Each wall is flat, endless, passes through zero and stands at right angles to its row. A trip goes straight from one point to another. List the walls that it crosses, first one first.

Walls:
(1): [ -8  17 -32]
(2): [-13  -4 -48]
(3): [ 10  37 -32]
(4): [-31  49   8]
(5): [21 24 20]
(6): [ 1 11 26]
Trips:
[ 17 -26   6] to [ 16  -1 -11] -> 2, 5, 3, 1
[-24 -18 -18] to [35 -6 -4] -> 3, 1, 5, 2
[ 55   6 -22] to [-3  5 48] -> 2, 1, 6, 3, 4
[-37 -27  36] to [-17 -31 -15] -> 4, 6, 2, 1
[ 28   7 -11] to [ 12 -26   3] -> 1, 2, 3, 5
[12 -9  2] to [-19   1  25] -> 6, 4

Walls:
(1): [ 11 -19   8   2  32   3 -16 -16 -29   9  -5  16]
(2): [ 21   8 -10 -24  20  29  25   0  -5 -34 -33 -46]
(3): [-30  -5  -2 -11 -10 -21  19 -15  15 -16 -16   3]
(4): [  2 -39 -34   5  18  -3  10 -35  22 -24  -1 -25]
(5): [ 36 -13  11 -32   7 -27 -19  -2 -21 -12 -10 -12]
(6): [  5 -16  -7  26  11  13 -32   9  44  -1 -30 -14]
(7): [ 30 -31 -22   4   3 -17  13  29  16  -9   5 -17]
Trips:
[-31  -6 -28   1  -7  -5  -9  -5 -37 -20  22  46] to [ 16  -8 -32   9   6   1 -18  19  58 -16   8  -9] -> 4, 7, 1, 6, 3, 2
[ 29   9  44  -3 -18  43   5   6 -24  45  -1 -23] to [-35  23  37  -5  10  11  31   6   2  43  23  16] -> 5, 2, 1, 3
[  8 -19 -12  23 -47 -16  22  36   1  -9  13   8] to [ -7   6  20  -8 -15   0 -16 -60  -8 -20   7 -13] -> 4, 5, 7, 1, 2

Walls:
(1): [  0  -8 -49   3   5 -25  22 -23  -2 -31  -5 -18  25   4  -6  33 -14   7
  42   6 -19 -23  41 -24   9  47   4  13   7  -5   9  20 -36 -11  -2 -11
 -14   4   6 -24  -7   1  -6 -12  -6 -19  13  14]
(2): [-40 -11 -22   1 -21  21  -9 -19   0   6 -14  13  -5 -22  20  21  10  10
 -11  -2  -4  20  26   1  16  -2  13 -18 -22  12  28 -18  -4  -1   4 -11
  13   5 -39   9 -20  -5 -16  -5  -8  -4  33   5]
(3): [  4 -16  -4  -3   1  -9  33   0  -7  27  -2 -22 -11  16  31 -11  19 -34
  -5  14   2  22   6 -23   3  17 -17  20  -2  12  19  26  19   4  22   5
 -32  30  19 -12  -2  -6   3  -1  12 -10   0  10]
(4): [  7 -11  47  13   5  -5 -16 -12  -3  -2   9  17  -8   5  -8 -44 -10  47
  -8  -5  16   0  30   3   0  28  17   8   6 -12  -2 -30   8  -9 -23   5
 -19  11  16 -12  10   2 -22  12  -8  -9  32  22]
(5): [-13 -30 -42 -20   0  20 -20  -6 -39 -13   8 -11   0  36  11  25 -30 -44
   2  23  20 -24   9  -2   6   7  33  20 -24  37  -1  -3   5 -29   8   2
 -60  -7 -21   6 -17 -14  43  -8  -7 -13 -28  -4]
(6): [-25 -10 -20  -3  -2   1  26   5  14  33  22 -21   3 -18  -5 -21  19  -2
 -10  -8  -2  30 -31  30  -4  -5 -20   5   8 -11  12  32  -9  -6   5   9
 -15  19  -5  37 -21 -45 -29 -16 -10  28 -38  18]
(7): [  0 -12   4  12 -12  28  -6  18 -20 -16   2 -28  -1  19   6  19   2 -11
 -19  -9  -1   1  10 -11  24 -21  -4  20 -31 -10   3  11 -14  18   8   3
  22  46 -11  -3   9  10  10  28   6 -17   7   7]
(8): [ -2 -24  -1  38 -19  25  18   0   0   6  35  18   7  20  42 -16  -5 -11
 -15  12  29  22   9  -9 -16 -39  16  -1 -16   1  34 -10  -4  -6  -1 -11
  11   1   1  -5 -26  -9 -17  19  -1 -21  -4  26]
(9): [ 32  -2  20  -2  -8  54  43 -27  16   0  34 -21 -16   6 -23   6  20   1
 -11  -5   4  39  -5  -8 -26 -26 -19 -13  21  17  -1  -9  43 -17  -5 -14
  19  15 -23   0  17   0 -24  35  -1   5  27  -1]
(10): [-15  21 -14   2 -17 -28 -14 -28  18 -18  -6 -18 -24 -30   4   6 -24 -13
  12  36  -8 -23  10  -8 -15   4  10  -6 -30  31   4  35  -9 -15  13 -16
  -8 -15  26 -15 -23 -42  14 -20 -20  -4 -10 -30]
Trips:
[  0  19   4   8   4 -55   7  11  -2  16  20  -6  10 -20  19 -12  15 -15
  20  28 -21  13  29  -4  -9  -5   2 -16 -14  12 -24 -24  16  17  22 -10
  -4  -3   7   9 -28  -5  20  13 -21  -8  33  -2] to [ -1   5  -5   5  -5 -13  -1 -14 -11  38   7  42 -22  30  44   4  20  15
  -2  16 -15   9  11 -34  15  20   7  30  -6   3   3 -20  -8  23 -31   1
 -14  24  16 -11  18   8  -9  16  -1   7  21  12] -> 10, 7
[  2  -1  32  -3 -31 -31 -24  23 -27 -26  -8 -10  -4 -22  14  18 -12 -14
 -23  13  13  -7 -21 -11 -14 -10 -42   8  -1  14  15  17  -5  19  -5 -48
  24 -13  13  35  15 -14 -25  22 -16   4  -1  -4] to [ 12 -46  -7  36  17   6 -16  -7  12  43  -7  -2 -37  12  29  15 -24 -19
  31 -45   4  20   1 -10  20 -22  -9  32   3 -29   7  13  18   9  14 -28
 -16  -3  -1  -6  -1 -10  36 -12  10  -5  34 -29] -> 6, 3, 2, 5, 10
[ 41  -2 -48  -9  -9  14 -19  -9  -4  41   5 -38   9 -16  53  -2   0 -12
  14  25   1 -19  14 -36   5  27 -39 -16   1 -21   8   5  -5 -31  20   1
 -44  -9  -4  -9  -1 -43  23   4 -45 -18  44   8] to [ -7   6   4   4  -2  15  37  -4 -45   3   2   3  10 -57  15  -9   0  17
  -1 -24  30  -1  11   1  -3   6 -27  12  18 -35 -37  10 -34 -40 -31  21
 -16 -10  34  10  -8  -3 -18  13   2  31   3 -37] -> 8, 4, 2, 5, 3, 10

Walls:
(1): [ 25  17 -24  -3 -11 -29  19  15 -16   5  10   6   4  -7  15  21  13  15
  15   6 -37   1   3 -24  20 -27  38  19 -16  -6  22  22  26   5   6   9
 -16  -1   7   3 -53  12  18  16 -13  18   2 -17]
(2): [ -5  -7 -16  12  -6  29  23   7  -7  40 -29 -49  -9  11   4  11  24   4
  -4  11  -5  -9   2 -17  -5   0  10 -10 -13  15   1  25 -16 -14  -3 -21
   3   9 -15  16  19  -5 -28  33  -6  10   7  27]
(3): [-32   5  10 -21   4 -16  25  -3   9   2  10  -9  14 -18 -15  15 -30 -51
  16 -31  11  -5 -26  -8   1   2   2   5 -15  37   7  -9   7  33 -34  31
 -17 -28  10  -1  24 -23  -1 -19  -6  21   7 -15]
(4): [  9  12 -27  19  17   0 -12   1 -21   7  12   9 -13   7  25   6   6  -4
 -18 -24  40  14 -10  19  -2  29  18  15  14   6  -2   8   6  11 -13  18
  19 -10  -6  -7  -3 -28 -30  38  -3  17 -11  28]
(5): [ -2  -8  14 -29 -23 -22  21 -11 -24  17  15  21 -22  -1 -29  25  21   9
   2  10 -22 -22   3 -29 -30  11  20 -23  28  17   7   6 -32  16  -4  -9
 -10  33  -7   0  -8  -2 -13  -1 -19 -33 -11  17]
(6): [  3 -27 -29  10  20  -1  16  -4  11 -10  -1   9   4  44   6  29 -30   5
  26   5  25   1 -21  12  -6   8 -60   3  20   2 -12  20   8 -23  11  13
   4 -17 -15  36  33 -12   5  18 -40   5  14  27]
Trips:
[-10   0   7   4 -16   0  30  -5  10 -16  22   6   3  -9   9 -22   3  21
 -31 -19   7 -13 -40  11  13  -5  45  -4 -51  -5 -13   0  15 -25 -45   4
  17  -8  -8   1 -10 -14  -8  27   1 -39 -54 -11] to [-27  -6  25  11  26 -10 -32  27 -14   0 -31  26  16 -24  -5  -7  16 -16
   3   3  21  -9   3  -7   0  16   7   0  -2  -8 -13  40 -19  32 -28   6
   2   9   4 -12  15  25  21 -28  11  29   2 -11] -> 1, 4
[ 37 -24 -29   3  14  -4   2  30  -9 -31   0  10  -4 -11  -8  29 -20   0
  -5 -10  31  -8   3 -26 -22  36 -13 -20  12  18 -10  14  10 -11  18 -35
   0 -27  23  -4 -13 -12 -25  10   8 -13  17   6] to [-22   1  -8  -6  12  -6  10  -3  -2  15   5  32   2  47   5  -1  22  15
 -11  -7  32  -4  16   1 -29  -1 -19 -38  -1   2 -10   6   4 -29  -2  -8
  -8 -27  -6 -18  -4  15  41 -41  -3 -20  15  21] -> 2, 4
[-17 -16  12  14 -35  11   8  -3   1   7 -23  28  -2 -43 -10   5   0 -11
  -7  -4  23 -42 -19   0  24  -9   7 -13 -14  16 -35   5  -4  12  24  18
   9  14 -24 -18 -33  -9  -4  -2 -15 -22 -14 -15] to [ 11  22   2 -10  28  13 -13   7 -29  10   1  -1 -11  27  12 -32  14   5
   7   5   2 -20  -8 -22  11  -8  -4  19 -10   9   7   8  -7  -2  -4 -15
  10 -22  27 -10   8   9  -1 -34   1 -13  11  11] -> 3, 2, 5
[  9  19  -3  10  -7   2  17   9   1  23  -2 -10  -5  -9  17  11   9  24
 -11   6   9  -8 -26  21 -13  36  -1  13 -34  -6  12   1 -14   3  27 -30
  -8  37  13 -17   8 -12   0 -19 -11   7   8  10] to [ -6  19  -4 -15   1  -5  -5  27  21   8 -28  45  13  18  -1  27 -11 -26
  13  -2 -10  45   0  14   9 -12 -19  -7 -17   1  20 -30   8 -20  -5 -16
  37 -17  -8  18  10   1 -18 -13 -29 -23  10  16] -> 6, 5, 4, 3, 2
[ -1 -21  -5  -2 -22  11 -11  37  28   2  -7 -17 -30  20 -17  18  26  -8
 -14 -25  -5  25 -15  -2 -17   2   0   4 -29  -2  -5 -10 -14 -29  31  16
  -3 -26  26 -29 -19  11   3   2  14   1 -10 -19] to [ 14  37  -4 -40 -14   4  -8   1  -7  12  -1  29   6 -17 -16 -13 -25   0
   3  14  -8  -5   3  11  14  -4 -17 -41  12  -5 -12 -29 -27 -22  -8  -9
  12 -17  19  14  -8   9  13   2  -9  10 -11  -1] -> 2, 1, 5
[ 33   8 -48 -28   3 -29 -17  -2 -12 -29 -35  -1  -5   7 -17 -16 -17 -17
 -40  31  15 -27   0   0 -21  -1 -16  -2   1 -33  -3  25  32  15  11 -32
  45  -2 -26  -2   4  -2 -30   2 -38 -22   2  -4] to [-19  16   1 -11 -18  -5 -13   1 -20  -4  -9 -34 -23  23  -2  15  23  -9
  43  16  -5 -20   4   1  -4  21 -24 -21  -9  18 -28  22  -9  23 -30 -26
  23  -3  18   2   2 -17 -18  18   4 -17  -2  12] -> 3
